Each row of a before or after table is a point. The points were changed in one or more steps. Then noise was added and the rows were shuffled. The steps act on columns, c1 being the first. What was done? A step turns or swaps two columns, mirrors them in a line or flattens them onto one, adds a multiple of one to another, or multiplies or shifts one. Angles are multiples of 10 degrees, from the lower column toward the higher: turns from -170 to 170, lines from 10 to 170 but not 90. Use the fewest steps. Two steps may share a column if one is a turn and the other turns, adds or multiplies; they go together, in the order done. Otherwise the lowest column goes first.
(in the rows, 128 means zero)

Before:
[[113 157]
 [125 111]
 [132 102]
 [141  88]
 [ 96 150]
 [139 109]
 [132 135]
 [ 81 126]
 [147 149]
 [146 158]
 [ 87 130]
 [129  95]]
After, 12 rows:
[[170 131]
 [125 142]
 [175 124]
 [117  90]
 [128  62]
 [115  49]
 [143 185]
 [125  77]
 [110 170]
 [109 187]
 [132  94]
 [160 172]]
Steps: multiply c1 by -1; multiply c2 by 2

Before (14 x 6):
[[116 178  94 134 157 110]
 [ 94 158 115 145 161 127]
 [140 107 102 122 138 115]
 [ 83 106  92  74 156  90]
 [139 111 142 143 161 176]
 [ 97 126  90 142 160 143]
 [226 103 139 142 145 109]
 [ 97  99 120   7 155 105]
 [156 163 126 114 110 113]
 [ 82 166 131 147 145 104]
 [135 115 130 123 137 172]
 [102 158 126 142 161 159]
 [ 94 167 127 126  99 104]
 [ 81 173 135  85 129  91]]
After, 14 rows:
[[140 130 140 138 159 174]
 [ 92 129 110 144 160 129]
 [118 127  88 129 154 114]
 [ 82 129  95  77 150 102]
 [125 126 125 124 135 170]
 [ 95 130 125 123 107 108]
 [ 89 130 133 147 148 103]
 [ 96 120 122  16 156 101]
 [137 125 103 126 135 110]
 [230 125 139 144 149 111]
 [ 95 125  88 139 163 139]
 [ 78 123 142  79 128  95]
 [159 130 135 112 113 112]
 [106 135 125 143 162 161]]
Steps: multiply c2 by 0

Before, 10 rows:
[[154 114 156  87 120  81 160 151 140 121 153]
 [168 121 143  82 128  96 105 105 125 123 173]
 [100 112 104 152 131 136 152 113  73 148 105]
 [121 107 133 126 158 101 112 106 121  97 125]
 [149  85 129 103 113 116 144 134 168 129 173]
 [ 77 157  79 139  87 125 164 116 117 145  78]
 [110 113 145 124 151  99 108 124 127 156 148]
 [ 77 138 135 164 135 135 155  92 101 130 138]
 [172 162 136 139 108 130 161 134 154 150  86]
 [ 98 159  96 168 125 143 148 150 103 129 118]]
After:
[[ 77 128 135 164 119 125 154  92 108 147 118]
 [111 140 145 124  78 102 108 124 141 184 139]
 [ 77  98  79 140 154 121 163 117 122   6 106]
 [167 148 142  81 132  99 105 105 143 130 128]
 [149 158 129 103 143 132 145 135 158  85 163]
 [101 124 105 151 106 117 153 113  90 130 147]
 [154 142 156  87 143  92 160 151 158 107 137]
 [121 134 133 127 126 103 112 106 137 224 147]
 [172 100 136 140 128 138 162 134 142  64 102]
 [ 98 112  96 168 129 132 148 151 106 120 100]]
Steps: multiply c11 by 0.4; turn c2 and c11 by -110 degrees; multiply c5 by 3; turn c5 and c10 by 110 degrees; multiply c9 by 0.7; turn c6 and c9 by -30 degrees

Before, 13 rows:
[[157 109  46  85 143  57 133 118 143  96 118 147 141 105]
 [191 132 140 130 155 133 169 145  95 151 121 142 123 129]
 [140 107 170  96 162 134 154 118 129 158 127 147 156 143]
 [116  81  63  92 114 132 130  96 103  81  71 155  96 130]
 [186 146 158 108 148 148 120 156 129 120 122 124 169 156]
 [172 146 176  98 143 135 133 135 126 164 109  88 137 102]
 [147  66  60 122 113  88 156 143 173  98  93 129 128 120]
 [137 126 139  88 162 132 162 160  99 131 133  91 129 154]
 [132  72  47 108 100 142 122  82 111 121 140 128 108 144]
 [117  78 104 135  97  96 128  87  86  83 123 129 115 139]
 [110  52  50 123 116  99  90 124  88 124  94 144 117 135]
 [154 114 167 125 186 175 140 140 103 123 143 111 151 100]
 [151  82  88  91 123  87 113 145 152  99 132 158  81 120]]
After (13 x 14):
[[183 163  77 120 128  89 180  75 166  94 192 145 140 121]
 [144 152 136  90 118 136 179 120 125 151  88  87 172 139]
 [179 152 130  91  94  86 104  85 154  98 163 125  92 123]
 [133 202 126 107 127 145 112 121 109 118 212 152 116 142]
 [118 194 122 139 117  99 133 128  82  89 152 160 127 141]
 [190  94 126 107 139 144 108 116 129 124  96 103 180 155]
 [164 107 117  93 174 139 134 136 127 165  75 123 143 105]
 [200 115 122 131 117 138 210 117  97 148 113  98 134 132]
 [160 149 106  84 110  58 140 124 146 100 204 115 149  99]
 [164 132 151 123 154 178 154 111  98 123  94  74 166 103]
 [146 189  82 126 112  99  51  83  89 125 207 131 119 134]
 [124 191  60  96  96 136 132 122 102  83 184 135 103 128]
 [155 106 136  86 169 133 200 101 105 134 115 107 136 156]]
Steps: turn c2 and c8 by 140 degrees; add -0.7 times c8 to c1; turn c3 and c11 by -80 degrees; mirror c5 and c12 in the line at 140 degrees; multiply c7 by 2; shift c13 by 10

Before:
[[130 167 143 100  97 147 121 108 129 137 125 126 119 158 153 119 154 121
  139  93 127 120 147 124]
 [117 137 144  91  93 171 133 129 139 148 137 131 112 152 137 138 135 134
  135 102 124 116 123 122]
 [112 124 137 112 102 110 143 115 125 120 134 152 110 158 107 121 131 121
  134 115  96 144 126 137]
 [158 110 110 133 130 110 103 125 129 138 107 142 144 117 112 107 123 146
  125 132 112 130 128 168]
 [154 120 120 107 149 130  95 148 162 125 113 118  87 148 147  85 157 115
  120 140 142 155 109 139]
 [124 134 110 137 113 118 144 118 124 125 137 170 142 135 114 130 123 145
  128 116  98 140 111 114]
 [119 121 121 134 113 103 142 125 114 113 133 136 128 138 123 128 111 161
  131  97  97 155 135 130]
 [124 156 140 105 113 146 138 133 129 151 117 106 123 146 131 132 148 105
  127 110 149 110 116 136]
 [119 134 159 123 110 119 150 124 131 137 120 150 136 156 127 133 137 149
  153 103  97 147 134 113]
 [121 154 134  95 126 155 104 134 129 163 110 126 108 162 156 118 122 108
  133 114 132 120 113 128]
 [141 139 125 121 132 111 118 134 145 124 105 145 132 115 125 109 112 148
   99 145 114 129 133 154]
 [131 109 103 124 129 108 137 125 121 109 101 161 129 139 110 126 128 151
  129 138 113 168 145 138]]
After, 12 rows:
[[133 111 139 123 127 110  89 126 120 111 142 159 129 129 110 104 127 152
  129 131 144 168 150 105]
 [103 124 132 111 103 108 106 114 125 121 141 152 110  98 107 138 132 121
  134 118 105 144 137 105]
 [119 154 135  93 126 161 160 134 130 162 133 125 106  95 157 137 122 107
  133 106 146 121 132 126]
 [114 123 131 133 115 104  82 125 114 111 146 136 126  97 121 121 113 160
  132 143 109 156 122 111]
 [176 108 155 134 132 141  44 126 132 139 121 142 144 138 113 119 125 147
  123 133 138 129 124  83]
 [113 135 112 123 108 106 137 124 130 137 161 152 138  91 127 154 137 148
  151 129 119 147 136 121]
 [119 159 121 104 113 128 188 135 130 152 114 107 123 102 131 136 147 105
  127 119 148 109 122 132]
 [111 137 113  90  91 144 248 127 138 149 131 129 112  92 137 140 136 134
  137 123 119 116 126 134]
 [147 141 146 121 132 127  69 132 145 125 130 147 134 148 125 133 111 148
  100 131 139 128 132  93]
 [132 167 132 100  97 143 164 111 127 138 132 126 119  84 153 145 155 123
  139 142 130 118 137 130]
 [123 135 132 138 111 110 127 117 125 127 153 172 142 113 115 111 124 145
  129 117 107 141 116 125]
 [171 120 171 108 150 156  81 148 161 124 117 118  87 124 148 135 155 117
  119  99 150 157 133 120]]
Steps: multiply c1 by 1.6; turn c3 and c16 by 110 degrees; turn c6 and c7 by 60 degrees; multiply c7 by 3; turn c11 and c21 by -60 degrees; turn c11 and c24 by 140 degrees; turn c14 and c20 by -130 degrees; turn c20 and c23 by -50 degrees
